Each row of a before or after table is a point. One or more steps were done to the points. Then noise was added and the rows were shuffled. The steps act on columns, c1 being the first. Write out the steps. A step turns or swaps two columns, mirrors them in a line or flattens them onto one, adds a multiple of one to another, or multiplies or shifts one. Angles are multiples of 10 degrees, from the lower column toward the higher: turns from -170 to 170, lines from 10 to 170 but not 90. Use the fewest steps. Two steps may share a column if one is a turn and the other turns, adds or multiplies; they go together, in the order done. Otherwise the lowest column goes first.
In the rows, 128 means zero.

Before (11 x 2)
[[152 104]
 [122  84]
 [131 108]
 [148 147]
 [182 131]
 [154 164]
 [163 119]
 [182 160]
 [182 144]
 [131 115]
 [137 116]]
After (11 x 2)
[[109 122]
 [140 134]
 [127 127]
 [133 129]
 [187 151]
 [161 140]
 [125 124]
 [155 137]
 [173 146]
 [182 147]
 [150 138]]
Steps: flatten c1 and c2 onto the line at 20 degrees

Before (11 x 6)
[[103 120  99 110 134 143]
 [114  98 109 153 148  82]
 [137 117  66 140 154  88]
 [132 114 180 111  77 162]
 [134 152 131 105 177 149]
 [113 172 141 122 128 127]
 [131 137 186 141  95 165]
 [106 168 103 120 143 174]
 [ 85 123 130 125 163 130]
 [131 133  86 127 170 108]
 [125  98  93 184 140 111]]
After (11 x 6)
[[138 136  66 139 136  90]
 [123 121  91 182 122 110]
 [113 128 110 149 126  81]
 [129 114 187 138 114 166]
 [129 152  87 128 154 107]
 [133 100 178 112  88 163]
 [ 87 144 128 128 146 131]
 [114 141 143 123 151 130]
 [134 161 133 105 168 151]
 [106 152 101 119 158 174]
 [103 131  97 111 127 140]]
Steps: flatten c2 and c5 onto the line at 50 degrees

Before (10 x 11)
[[110 155  95 152 143 169 160 156 131 110 174]
 [100  97 119 142 166 116  99 109 145 166 170]
 [130 140 160 128 137  93 171 141 164 127 162]
 [151 168 105 148 132 160 105  95 134 181 150]
 [147 125 140 158 106 121 133 116 103 111 141]
 [157 159 137 117 127 125 128 167 167 142 166]
 [156 136 136 157 132 135 133 150 165 133 117]
 [116 103 135 128 132 148 119 135 128 149 140]
 [143 150 138 151 144 166  99 168 108 141 108]
 [133 118 124 130 111 106 143 158 108 129 125]]
After (10 x 11)
[[148 122 148 111 149 116 133 124  94 143 160]
 [ 99  98 105 147 121 166  98 166 115 120 234]
 [157 135 133 169 106 128 133 120 106 119 100]
 [132 119 132 108 117 139 144  96 124 146 121]
 [151 169 104 136 157 158 104 146 109  75 185]
 [127 139 156 162 104 146 169 132 134 158 214]
 [116 106 132 127 118 137 118 129 130 100 156]
 [155 156 135 164  95 140 128 104 145 122 222]
 [112 156  92 136 103  89 161 113 104 102 243]
 [143 149 134 112  84 121  99 117 102  88  78]]
Steps: turn c3 and c5 by 20 degrees; turn c5 and c8 by 130 degrees; turn c4 and c9 by -80 degrees; turn c6 and c10 by -120 degrees; multiply c11 by 2.5

Before (10 x 18)
[[128 105  99 133 107  94  78 168 129 155 141 105  97 102 146 139 124 111]
 [181 176  93 123 109 127 147 140 154 175 108 131 161 126 111 102 127 145]
 [133 116 144 116 144 133 160 178  91 137 100  90 154 129 144 127 154 164]
 [191 106  95 118 154  78  96 143 151 107 151 159 141 102 121 155  78 103]
 [117 150 117 119 131 128 118 166 151 175 131 102  87 150 141 122 140 165]
 [118 141 121 126 123  80 149 160  83 116 138 124 119 141 140 135 159 143]
 [155 167  96 192 142 133 118 153 117 103  92  95  86  90 136 140 119 137]
 [176 182 145 163  76 130 142 160 110 183  97 156 106 153  65 144 112 131]
 [184 101 147 118 105 102 154 129 133 154 120 116 111 140 100 143  90 182]
 [171 112 131 156 129  94 115 130 101 136 156 158 139 155 102 125  79 109]]
After (10 x 18)
[[198 175 151 125 110 146 147 141 152 119 110 135  84 125 159 121 130 126]
 [162 107 121 154 126 111 114 130 100  98 158 160 120 141 149 145  77  95]
 [137 114 106 116 144 164 159 177  93 131 100  92 108 129 118 116 153 131]
 [204 184 116 167  74 132 142 162 114 129  99 156 152 140 164 182 115 132]
 [128 167 170 194 142 137 116 153 115  90  91  93 155 113 119 133 118 133]
 [186 102 118 118 104 180 158 128 134 100 121 119 155 134 139 155  85 103]
 [155 149 151 122 136 166 119 165 152 167 131 103 161 139 123 117 137 131]
 [151 105 156 121 155 103  96 143 149  70 150 160 104 115 116 154  76  81]
 [148 106 168 135 106 108  80 168 126 147 140 104 145 117 106 123 126  92]
 [114 140 136 127 123 145 148 159  82 129 139 126 134 132 113 127 160  78]]
Steps: turn c1 and c10 by -50 degrees; turn c3 and c13 by 160 degrees; swap c6 and c18; multiply c14 by 0.4; mirror c15 and c16 in the line at 110 degrees

Before (11 x 32)
[[130 154 109 125 115  76 153 157 159 112 122 100  83 143 131 143  97 101
  125 143 134 141 138 155 151 117 154  86 129 115 114 142]
 [125 176 127 137 127 100 145 177 136 109 159 150 103 129 104  86 101 116
  100 136 152 140 133 168 125  89 156  85 132 120 104 156]
 [ 95 100 149  85 151 166 140 102 122 144 115  82 167 135 158 148 145 113
  132 104  91 123 119 125 159 102 151 125  79  84  82  72]
 [122 167 131 116 139  97 121 156 125 105 172 117  83 188  96 110  82 169
   96 133 167 126 135 187 120 137 162  89 118 128  88 179]
 [144 170  82 145 139 102 127 126 154 131 133 144  93 112 121  88 122  83
  169 107  92 130 147 176 139 122 110 175 130 132 106 133]
 [ 78 117 190 107  83 129  79 126  95 155 156 145 112 161 101 133 113 185
   97  86 144 196  94 181 121 126 102 101 108 190  86 135]
 [112 102 142  78 159 125 103 113 129 143  83 114 155 105 144 153 148 118
  136  84  79  96 120 122 126  94 158 102  84 114 103 101]
 [ 69 127 183  90 101 144  93 138  72 166  98 116 141  97 142 160 160 122
  160  87  95 144 130 123 134 133 127 163  69 148  74  91]
 [154 163 108 149 133 147 135 135 121 134  88 104 103 121 135 103  92 109
  152  79  86 124 185 122 132 130  97 151 165  93 120 127]
 [131 166 150 117 140 105 151 107 138  89 130 134  89 123 125 123 121 109
  139 141  98 101 164 158 119  87 121 118 132 131 141 128]
 [134 153 124 126 130 102 141 123 128 137  92 146 114 124 131  83 124 113
  171 124 115 109 141 144 156 112 125 175 165 148 141 130]]
After (11 x 32)
[[130 147 109 125 115  77 153 156 159 113 120 100  83 144 131 143  98 102
  125 143 134 142 103 114 137 118 154  85 130 116 117 113]
 [ 95 109 151  86 150 165 138 103 122 144 178  83 167 135 160 147 144 113
  131 105  89 124 131 139 139 102 152 125  79  83  81 153]
 [125 160 127 137 127 101 143 178 136 110  85 150 104 131 102  86 103 116
  108 136 152 139  89 117 127  89 157  86 130 121 103 132]
 [135 146 123 125 131 103 141 124 129 136 149 145 114 123 130  84 125 113
  157 123 115 108 115 113 136 111 125 175 164 149 141 100]
 [131 155 149 117 140 105 151 108 138  88 126 135  88 123 126 124 122 110
  135 141  99 102 106  86 123  87 121 117 133 132 141 131]
 [ 69 127 183  91 101 144  94 137  74 167 176 116 140  96 142 160 161 121
  152  88  94 144 133 126 130 133 127 162  70 148  74 128]
 [ 79 119 190 107  83 129  79 125  94 155 103 146 112 160 101 133 113 184
  107  86 145 196  70 151 126 126 103 102 108 190  86 143]
 [120 155 131 116 141  97 121 155 126 105  61 117  83 188  95 111  81 170
  105 133 167 127  72 109 125 137 160  90 118 128  89 130]
 [112 110 143  77 159 126 103 114 128 144 179 114 155 105 143 154 150 118
  135  84  80  98 133 136 128  94 159 102  83 115 103 110]
 [155 154 107 148 132 148 136 135 120 134 155 104 102 122 135 103  92 108
  144  78  86 124 144  72 131 130  98 152 164  94 120  98]
 [143 156  82 146 140 102 127 127 154 131 121 143  91 113 121  89 123  82
  155 107  90 130  83 101 134 121 110 175 129 130 104 128]]
Steps: multiply c2 by 0.7; turn c11 and c32 by 130 degrees; multiply c19 by 0.7; mirror c23 and c24 in the line at 140 degrees; multiply c25 by 0.4

Before (8 x 64)
[[153 108 133 120 154 146 116 117 115 125 141 132 144 249 127 131  94 126
  155 109 138 103 119 108 144 132  89 133 134 124 141 143 163 107 108 117
   82 116 161 161 117 122 163  90 104 156 121 115 154 118 128 115 145 121
  150  89 146 110 148  98 140 129 116 112]
 [151  94 136 122  79 137 129 124 115 127 126 153 153  88 121 127 171 125
  108 142 127 141 160 134 144 123 156 121 108 116 129 139 166  90  99 136
  161  85 147 108 101 126 115  89 120 134 123 113 117 131 121 120 124  60
  141 120  37 101 149 111 128 145 115 114]
 [146  89 122 127 152 146 130 163 139 116 114 137 117 132 167 126 152 122
  124 125 140 133 131 154 126 128 142  50 101 155 107 136 142 200 159 107
  116 127 157 110 159 138 114 116  97 128 121 110 119 122 160  96 127 113
  155 130 153 112 138 143 125 132 124 147]
 [159  93 108 131 139 142 132 114 131 156 120 115 109 114 134 134 167 124
  117 143 142 148 122 138 138 132 106 136 120 117 142 131 164 120 158 168
  134  85 160 112 114 168 118 135 110 120 129 133 140 105 122  86 165 130
  136 128 130 101 154 143 140 137 111 105]
 [152  87 113 137 127 137 107 138 127 136 140 152 137  94 123 120 146 144
   96 178 121 122 151 124  93 136 166 138 118 153 148 144 135 158 163 106
  143  79 122 115 149 117 104 125 151 123 124 153 148 110 137 128 161 143
   83 110 155 165 136 132 135 147 126 150]
 [108 164 140 128 109 140 108 155 131 130 141  49 150  89 107 138 125 122
  159 111 128 122 109 104 131 105 154 145 135 126 135 148  96  88  89 131
  156 126 115 115 112 173 139  97 133 130 206 119 140 120 120 121 132  66
  136 126 150 109 134 139 139 130 116 131]
 [139 107 141 130 148 122 131 124 138 119 114 110 149 112 110 124 153 128
  148 120  78 118 125 119  82 146 117 142 100 120 127 123 160  90 139 117
  149 127 145 127  98 144 124 122 182 126 124 121 152 104 140 124 160 140
  149 126 148 133  85 132 119 147 128 147]
 [142 146 140 148 148 154 129 135 145 146 138 133 146 104 103 106 134 150
  128 166 126 121 145 137 140 139 126  95 129 112  93 136  90  89  92 104
  152  87 122 122 113 133 127  87 112 129 126 110 152 114 130 128 148 138
  102 132 125 124 147 143 130 131 109 137]]
After (8 x 64)
[[108 164 140 129 110 141 110 157 132 130 141  26 150  90 107 137 125 123
  159 109 127 122 109 104 130 129 123 144 136 127 135 147  95  88  90 131
  155 128 113 115 112 174 138  97 132 130 205 118 140 122 120 121 132 195
  136 125 151 109 131 140 140 131 115 131]
 [153 108 133 121 154 146 117 116 114 124 140 134 145 249 126 131  94 125
  155 109 138 102 120 109 145 135 143 131 134 124 140 144 163 106 109 116
   82 116 161 161 117 123 163  89 103 157 120 116 154 118 127 116 146 132
  150  91 146 110 147  98 140 130 116 114]
 [152  87 113 136 127 137 108 138 127 137 140 159 137  94 123 119 146 144
   95 178 121 123 150 124  91 131 134 137 118 152 149 145 134 158 162 107
  143  80 112 115 148 118 104 126 151 124 124 152 148 110 137 129 161 112
   83 112 157 167 135 132 137 147 126 150]
 [142 146 141 148 148 155 128 134 146 145 138 133 147 104 104 107 134 149
  128 166 127 119 144 138 141 135 123  95 129 110  93 137  90  88  90 105
  153  87 125 122 112 132 126  86 111 129 126 109 153 114 129 128 148 115
  103 133 125 125 147 143 130 132 109 137]
 [138 105 140 129 147 122 132 124 138 119 113 104 150 112 111 123 153 127
  148 119  78 119 125 120  83 141 139 143 101 120 127 123 160  90 138 117
  150 127 143 127  99 143 123 121 182 126 125 121 151 104 140 123 161 110
  149 127 149 134  85 131 119 148 128 147]
 [146  88 122 128 151 146 129 163 140 117 115 141 118 132 166 126 152 122
  124 124 139 134 131 153 126 133 154  50 102 156 107 135 142 200 159 108
  116 128 142 109 159 139 113 115  98 128 122 109 120 121 161  97 129 142
  155 130 153 111 139 143 125 132 124 146]
 [152  94 137 122  80 137 131 123 115 126 125 159 153  87 121 127 170 125
  108 141 126 141 161 133 144 145 148 120 109 116 129 139 164  89  99 135
  161  86 131 108 101 124 116  89 119 135 123 114 117 132 122 119 123 195
  138 121  37 103 149 112 127 145 116 113]
 [159  91 107 132 139 142 132 114 130 156 118 112 107 113 133 134 166 123
  117 144 143 148 122 139 137 131 147 138 119 115 143 131 164 120 157 169
  132  83 156 112 114 167 119 136 109 118 130 132 139 106 122  85 164 125
  135 129 129 102 152 144 140 137 110 104]]
Steps: multiply c12 by 1.3; mirror c26 and c54 in the line at 170 degrees; multiply c27 by 0.4; turn c27 and c39 by -50 degrees

Before (8 x 64)
[[111 118 116 153  93  94  91 142 139 126 136 137 172 114 137 140 123 144
  164 115 105 147 121 121 135 129 129 123 117 139 113 139 125 146 119 140
  156 153 139 127 137 141  94 116 117 133 132 166 139 123 129 136 110 143
  139 134 136 111 144 112 115  78 130 103]
 [122 135 122 140 117 107 101 148 139 112 140 114 171 137 157 117 127 127
  114 134 122 144 130 138 140 126 141 121 141 136 132 152 136 133 122 126
  137 113 139 137 152 132 127 118 152 130 130 126   7 131 108 120 103 116
  131 148 139 134 131 111 120 141 147 156]
 [162 133 121 150 116 120 120 114  96 120 109 124 151 118 149 111 179 116
  101 129 117 139 118 131 124 130 128 133 124 148 131 108 121 130 149 131
  145 119 100 134 105 133  97 196 148 135 133 130 142 102 134 151 116 161
  114 141 147 112 136 108 205 121 132 156]
 [123 103 137 111 106 123  81  99  85 106  87 116 109 107 141 132 109 190
  121 132 116 126 117 167 142 125 170 156 121 132 130 123 155 114 118 120
  136 117 132 114 117 135 132 115 111 130 123 137 123 106 133 143 131 128
  121 137 133 112 131 130 117 130 138 151]
 [121 124 116 154 124 120 108 103 143 200 128 142 116 128 117 118 116 118
  100 112 116 129 127 133 145 126 138 188 139 151 107 123 142 120 120 140
  127 114 137 136 118 129 127 116 130 128 115 132 132 118 124 142 105 119
  101 142 137 106 123 118 116 127 131 154]
 [110 113 136 156 108 114 124 147 139 108 124 113 128 158 132 116 127 126
  103 121  97  98 153 140 115 157 138 121 137 136 134 135 130 124 138 116
  132 115 125 134 119 139 155 128 142 135 110 124 133 108 128 123  98 128
  140  54 153 161 137 115 138 135 126 132]
 [115 106 159 154 117 116 118 147 124 109 138 121 130 149 156 115 106 125
  105 131 110 140 128 122 112 141 143 137 149 135 134 148 119 178 131 127
  131 125 139 132  84 131  92 133 176 134 110 130 138 117 135 117 130 115
  109 142 153 104 106 107 119 143 126 143]
 [138 137 167 153  94 102 126 144 139 118 105 109 131 122 126 124 154 150
  120 161 122 127 186 121  62 142 132 121 110 148 116 123 141 123 134 141
  137 127 123  96 141 125 147 115 131 106 109 140 130 118 132 148 130 117
  121 139 143 112 139 126 113 137 126 144]]
After (8 x 64)
[[122 124 116 154 124 120 107 103 142 201 129 143 115 154 116  99 115 118
  119 112 141 129 124 132 107 124 139 189 139 152 145 122 141 121 119 141
  128 113 137 137 118 128 127 117 132 128 115 132 132 117 126 142 107 120
  101 140 137 105 123 118 117 127 132 129]
 [139 138 167 153  93 102 127 144 138 119 104 109 131 144 125 119 155 150
  124 161 148 128 185 120 115 142 131 121 108 147  63 123 140 124 135 141
  139 127 123  94 140 123 147 117 132 106 122 139 130 118 134 147 130 114
  120 139 143 112 140 127 113 138 127 122]
 [114 107 160 154 117 117 118 148 123 110 138 119 131 143 156 105 106 127
  114 133 146 141 127 121 134 140 144 138 149 135 110 148 119 177 131 126
  131 126 140 131  84 132  92 132 191 133 110 131 138 117 135 116 130 119
  109 142 153 103 106 108 119 143 126 147]
 [120 133 122 140 116 108 102 147 140 111 141 113 171 156 158 115 128 127
  117 134 125 144 129 138 131 124 143 123 142 135 141 151 136 134 122 126
  135 113 137 137 151 132 125 117 159 130 123 126   7 132 109 121 104 119
  130 150 138 133 131 110 119 143 146 137]
 [125 103 138 111 107 122  81  98  85 107  86 117 108 152 142 120 108 189
  132 134 133 126 118 167 130 125 170 156 121 132 141 123 154 114 119 121
  135 118 131 114 117 134 131 114 106 128 116 137 125 104 133 143 132 135
  122 137 132 113 132 129 116 130 138 106]
 [111 118 116 153  94  95  91 141 139 127 136 138 173 103 138 165 123 144
  141 116 123 146 120 122 113 129 129 123 117 138 134 138 124 146 119 141
  155 152 139 127 137 142  95 116 114 133 104 165 140 123 130 137 109 155
  140 135 135 111 145 112 114  78 130 114]
 [163 133 120 151 114 120 121 113  96 120 109 124 152 158 148 102 180 116
  110 130 123 138 118 132 130 132 128 133 124 147 121 108 120 129 150 131
  145 119 100 134 104 133  99 195 155 135 117 129 142 105 134 151 116 165
  114 141 147 112 139 108 207 121 132 118]
 [110 113 136 157 108 116 123 148 139 107 122 113 128 132 132 104 127 127
  114 120 147  99 153 139 132 157 139 122 137 135 113 135 131 123 138 116
  133 115 126 134 118 139 156 127 147 135  97 125 131 107 127 124  99 139
  138  55 153 161 136 115 139 135 127 157]]
Steps: swap c14 and c64; swap c16 and c19; turn c21 and c47 by 90 degrees; swap c25 and c31; add 1 times c42 to c54; multiply c45 by 1.3
